Every row gives one point. Any point is a mix of the corners, with weights that add up to 1. It lies inside the corners' shape when no weight is negative. Is each point inside? If not, which corners have a negative weight?
In the rows, 128 means zero.

Corners:
(1): [106 152 173]
(2): [191 144 100]
(3): [123  76  51]
(4): [129 127 249]
Points:
[135 101  99] => inside
[115  85  88] => outside (2)
[108 119 168] => outside (2)
[127 124 156] => inside
[119 122 126] => inside
[121 124 238] => outside (2)
[116 120 200] => outside (2)
[110 148 169] => inside

Corners:
(1): [163  44 171  49 117 143 155 196]
(2): [108 195  86 191 192 107 105 112]
(3): [191 136 106 122 123 181 142 134]
(4): [176 132 138 112  93  95 170 126]
(5): [191 140 133 151  80 100 122 195]
(6): [ 85  97  18 124 117  90 109 102]
(7): [ 50 171  74 163 156 138 170 122]
(8): [249  58 148 149  89 145 168 194]
(9): [ 94 216 109 213 143 137  76  66]
Points:
[172  95 103 141 107 124 142 150] => inside
[158 154 132 160 124 141 120 153] => outside (4, 6)
[150 132 112 148 112 135 145 146] => outside (2)
[129 106 107 129 138 141 129 142] => outside (4, 5)
[159 142 128 142 117 130 147 148] => outside (6)
[167  85 126 106 115 132 142 183] => outside (4, 9)
[208  99 128 123  95 116 149 175] => outside (7, 9)
[132 132 103 156 137 119 136 127] => outside (3, 5)
[ 69 130  49 130 124 121 105 107] => outside (2, 4, 8)

Corners:
(1): [129 131  85 151 190 120 109 152  97 192  76 138]
(2): [153 103 188 164 115 135 186 124 167 124 127  86]
(3): [188 159 119 182 134 130  84 177 170  52 101 101]
(4): [150 129  54 102 126 185 113 101 146 190 153 100]
(5): [139 118 131 152 249 144 155 124  68  47 122 103]
(6): [179 144  57 111 156 150 119 117 162  90  68 139]
(7): [111 106 153 126 143 142 100 190 139 122 160 112]
(8): [213 137 122  89 117 153 109 175 108 141 134 109]
(9): [155  78 169 134 153 130 106 133 175 128 127  52]
(10): [ 47  62 167 143  82 181 130  73 128  88 110 146]
(11): [155 145 134 123 112 106 125  94 120 225 125 150]
(12): [ 64 158 231 133 170 153 130 178 130 131  79 132]
(13): [ 67 115 107  97 136 122 176  81  59 199 111 103]
Points:
[142 123 136 157 172 142 114 153 131  95  77 120] => outside (4, 7, 11, 13)
[144 130 142 131 163 131 128 143 110 147 125 111] => outside (6, 10)
[116 114 146 116 136 151 148 108 120 142 116 109] => outside (1, 3, 7)
[125 114 185 151 175 115 136 149 132 132 115  80] => outside (4, 6, 8, 10)
[135 127 127 128 144 146 129 132 124 128 115 123] => outside (9)
[119 129 129 125 154 136 127 130 109 152 109 121] => outside (2)
[112 129 167 137 162 144 131 152 126 125 109 116] => inside
[145 128 115 130 156 140 124 131 118 145 111 121] => inside
[123 115 124 122 149 142 133 121 117 149 111 116] => outside (3)

Corners:
(1): [ 69 154 170 176 122 121 141 133 208 183 114 124 156  96 165 137 152 152]
(2): [181 121  87  73 131 143 127 159 166  86  88 151 159  74 122 199 168 142]
(3): [152 127 122 131 147 132 101 161 170 121 152 114 165 120  63 150 115 119]
(4): [106 151 136 168 143 106 159 132 121 125 119 144 139  84 117 196 126 185]
(5): [141 153 124  87 144  81 111 143 169  75 138 155 197 150 148 171  88 100]
(6): [249 145 103 126 164  73  56 110 211 144  92 155 112 136 150 143  70 144]
(7): [169 151 164 209 123 106  71 146 115 106 107 147 163 155 162 161 129 179]
(8): [138 109 122 115 164 133 143 140 135 190 146 115 120 126 189 166 163 144]
(9): [ 98 121  66 161 110 178 109  76 146 175 144 110 104  80 176 148 193 124]
(10): [ 98 142  24 148 182 124 158  97  80 193  47 205 159  67 177 112 114 170]
(11): [ 77  64 139 169 157 121  80  64 149 141 131 136  98 123 110 136 152 202]
(12): [166 132 144 129 126 107 148 133 134 180 107 173 189  60 165 147  93 151]
(13): [110 153 160 131 148  96 140 131 141 132  95 183 128 125 143 200 119 117]
(14): [186  92 153  46 155  69  88 182 134  23 118  71 134 123 125 169  98  82]
(15): [114 139  91 163 122 137 167  98  87 181  64 177 163 115 185 120  92 198]
(16): [201 162  93  81 118 173  46 167  89  92 140 117  93  20 194 133 125 173]
(17): [164 122 130  92  96  90  51 162 129 170 131 114 169 109 143 126 105 168]
(18): [ 79  70 126 147  59  93  93 177 187  89 214 121 121 101 143 140 161 110]
(19): [133 149  94  58 154 105 112 118  60 115  84  77  93  76 126  74 225 178]
Points:
[126 136 127 140 136 116 125 134 141 130 118 137 139  94 139 164 135 160] => inside
[141 136 118 129 144 115 119 126 129 137 104 139 140 102 147 150 125 160] => outside (18)
[132 133 119 130 133 111 110 133 133 124 112 135 138  98 142 145 137 153] => outside (8)
[147 137 117 130 143 106 108 133 145 129 112 148 146 114 149 153 117 142] => inside
[131 132 125 122 132 107 111 135 151 122 127 136 152 111 147 152 126 138] => inside
[126 121 122 157 130 126 101 127 143 147 134 132 124 108 152 153 126 152] => outside (2, 5, 12, 19)
[148 137 111 104 136 115 119 141 133 131 118 132 143  90 152 147 131 138] => outside (7, 11)
[137 129 123 133 130 110 103 137 147 127 123 138 148 114 151 144 127 144] => outside (4)

Corners:
(1): [163  73 180  83 128 122 149 186 132 175 158 182  59 133 152 185 231 218
 145 234]
(2): [172 158 154 119  97  99 161 191 121 189 130 145  38  96 157 147 160 197
 129 176]
(3): [127 157 117 113 134 139  99 131  95 121  48 128 150 204 133 150  72  63
 106  56]
(4): [ 99 122 116 108 121  53 127 193 170 101  73 107 168 212 132 131  65 104
 130 126]
(5): [100 167 173 139  90 190 153 170 126 158 156  72 138 153 122 136  85 168
 139 106]
(6): [ 67 149  71  85 118  96 117 158 139 106  83 148 179 161 183 106  96 116
 106  90]
(7): [124 150 142  82 112 132  77 144 109  96 151  73  90 167 112 100  68 110
 115  97]
(8): [126 137 219 109 114 126 179 144 131 209 195 177  28  64 149 188 142 204
 152 211]
(9): [146 119 137 104  55 146 167 173 113 147 181 104  97 116 121 196  80 199
 154 151]
(10): [136 153 171  76  59 179 154 164 166 136 191  81 102  79 117 181 133 129
 109 152]
(11): [ 86 118 134 161 134 120  84 111 120 118  64  75 168 164 139 144  92 101
 101 168]
(12): [189 117 206 185 183 131 206 120  77 189 249 114  81 100 105 160 126 189
 212 170]
(13): [127 172  83 114 150 166 120 155  95 192 125  90 172 168  96 114  53 102
 171 122]
(14): [102 160 105 152 180 163 144 113 180 139 140 157  78 113 132 135 123 205
 115 147]
(15): [122  95 125 131 178 148 163 129 138  97  76 179  75 142 169  89 136 127
  93 206]
(16): [ 83 178 138  79 155 103 135 105 113  76  29  57 172 158 140 100  39  99
 130  60]
(17): [ 32 192  45 140 177 145 192 107 129 126  95 124 118 177 168 119 114 151
  81 156]
(18): [178 178 195 133 131 156 133 193  70 145 220 144  96 111  80 194 114 170
 173 199]
(19): [127 158  79 113 167 113 120 100 116 119  55 179 163 222 182 105 123 133
  41 191]
(20): [ 91 167  84  87 166 158  99 152 108 153 116  48 175 155 156 124  44  91
  55  52]
(21): [ 25  99 111 147 124 163 203 121 156 160 137 181 107 106  92 142 179 190
  18 248]
Points:
[142 136 153  95 119 125 121 162 109 144 124  84 129 147 136 140  84 118
 151 101] => outside (14, 17, 18, 19, 21)
[127 151 134 111 134 165 137 150 107 131 151 115 134 145 113 139  93 144
 124 133] => outside (2, 4, 8, 11, 17)
[121 144 143 114 123 119 150 138 125 124 123 102 111 139 155 127  96 139
 117 141] => outside (1, 3, 13, 14, 18, 21)
[121 146 130 120 139 144 139 134 118 140 125 126 117 143 140 138 112 143
 109 153] => outside (4)
[110 138 142 115 127 132 146 146 131 135 140 121 108 133 137 139 116 156
 115 155] => outside (3, 13)
[114 149 137 121 128 143 145 142 122 133 141 112 128 140 123 144  90 137
 123 143] => outside (1, 2)
[111 140 128 118 133 132 144 137 129 124 112 121 121 149 142 138 112 150
 105 149] => outside (8, 13)
